Every row gives one point. Each copy is the shape, with its points in the same order, stretched, turned, moved and blurred by noise. Some copies are also mirrored. Which?

Shape (5 x 2)
[[-0.36 -0.09]
 [ 0.44  0.51]
 [ 0.39  0.24]
 [-0.03  0.06]
 [-0.18  0.18]]
Copy 1 (5 x 2)
[[ 0.19  0.31]
 [-0.74  0.01]
 [-0.50 -0.13]
 [-0.14  0.15]
 [-0.12  0.32]]
Copy 1 is: mirrored
Copy 2 (5 x 2)
[[-0.52 -0.03]
 [ 0.45  0.28]
 [ 0.30  0.09]
 [-0.16 -0.05]
 [-0.32  0.15]]
Copy 2 is: only turned
Copy 3 (5 x 2)
[[-0.31 -0.16]
 [ 0.21  0.65]
 [ 0.22  0.38]
 [-0.10  0.08]
 [-0.23  0.13]]
Copy 3 is: only turned

Shape (7 x 2)
[[ 0.06  0.00]
 [-0.18 -0.13]
 [-0.16  0.15]
 [-0.08  0.55]
 [-0.03 -0.14]
 [ 0.21 -0.75]
 [-0.26 -0.44]]
Copy 1 (7 x 2)
[[ 0.16  0.07]
 [-0.06  0.01]
 [-0.12  0.25]
 [-0.01  0.65]
 [ 0.04 -0.05]
 [ 0.26 -0.62]
 [-0.22 -0.30]]
Copy 1 is: only turned
Copy 2 (7 x 2)
[[-0.07  0.00]
 [ 0.08 -0.25]
 [ 0.22  0.00]
 [ 0.36  0.37]
 [-0.06 -0.16]
 [-0.61 -0.55]
 [-0.04 -0.54]]
Copy 2 is: mirrored

Shape (8 x 3)
[[-0.40  0.20 -0.10]
 [-0.59 -0.03  0.12]
 [-0.37 -0.09  0.48]
 [ 0.01  0.00 -0.20]
 [ 0.04  0.11  0.50]
 [ 0.07 -0.16 -0.62]
 [ 0.22  0.14 -0.46]
 [ 0.08 -0.20 -0.14]]
Copy 1 (8 x 3)
[[ 0.10  0.22 -0.33]
 [ 0.42  0.20 -0.13]
 [ 0.33  0.00  0.29]
 [-0.03 -0.22 -0.37]
 [-0.07 -0.15  0.35]
 [-0.02 -0.36 -0.82]
 [-0.32 -0.27 -0.63]
 [ 0.05 -0.40 -0.31]]
Copy 1 is: mirrored
Copy 2 (8 x 3)
[[ 0.51  0.11 -0.27]
 [ 0.61 -0.18 -0.03]
 [ 0.47 -0.10  0.32]
 [ 0.00  0.03 -0.27]
 [ 0.17  0.31  0.34]
 [-0.15 -0.23 -0.62]
 [-0.18  0.17 -0.51]
 [-0.10 -0.15 -0.13]]
Copy 2 is: mirrored
Copy 3 (8 x 3)
[[-0.28  0.15  0.13]
 [-0.35  0.28 -0.18]
 [-0.05  0.43 -0.39]
 [ 0.07 -0.20  0.17]
 [ 0.33  0.45 -0.10]
 [-0.19 -0.53  0.17]
 [ 0.15 -0.48  0.39]
 [ 0.07 -0.26 -0.08]]
Copy 3 is: mirrored

Shape (9 x 4)
[[ 0.42  0.18 -0.18 -0.11]
 [ 0.28  0.16 -0.61 -0.28]
 [ 0.01 -0.16  0.27  0.19]
 [-0.03  0.05 -0.32 -0.10]
 [ 0.54 -0.66  0.06  0.53]
 [-0.25  0.03  0.24  0.32]
 [ 0.25 -0.57  0.42  0.20]
 [ 0.12  0.00 -0.09 -0.18]
 [-0.09 -0.13  0.15 -0.20]]
Copy 1 (9 x 4)
[[ 0.10  0.47 -0.13 -0.10]
 [-0.28  0.74 -0.36 -0.24]
 [-0.09 -0.12  0.03  0.20]
 [-0.41  0.32 -0.39 -0.08]
 [ 0.22  0.44  0.75  0.52]
 [-0.21 -0.24 -0.24  0.32]
 [-0.02 -0.10  0.61  0.19]
 [-0.27  0.17 -0.12 -0.17]
 [-0.42 -0.15  0.01 -0.19]]
Copy 1 is: mirrored
Copy 2 (9 x 4)
[[ 0.44 -0.19 -0.04  0.05]
 [ 0.21 -0.72 -0.27  0.14]
 [-0.09  0.43  0.00  0.13]
 [-0.06 -0.29 -0.18 -0.04]
 [ 0.11  0.44 -0.18  0.80]
 [-0.30  0.39  0.09 -0.10]
 [ 0.02  0.72 -0.18  0.33]
 [ 0.17 -0.07 -0.24 -0.03]
 [-0.02  0.18 -0.31 -0.16]]
Copy 2 is: mirrored
Copy 3 (9 x 4)
[[ 0.10  0.22  0.13  0.09]
 [ 0.55  0.23  0.01 -0.26]
 [-0.23 -0.29 -0.06  0.18]
 [ 0.21 -0.08 -0.16 -0.10]
 [ 0.01 -0.29  0.00  0.98]
 [-0.44 -0.29 -0.32  0.07]
 [-0.36 -0.45  0.12  0.61]
 [ 0.06 -0.02  0.13  0.01]
 [-0.14 -0.32  0.04 -0.05]]
Copy 3 is: only turned
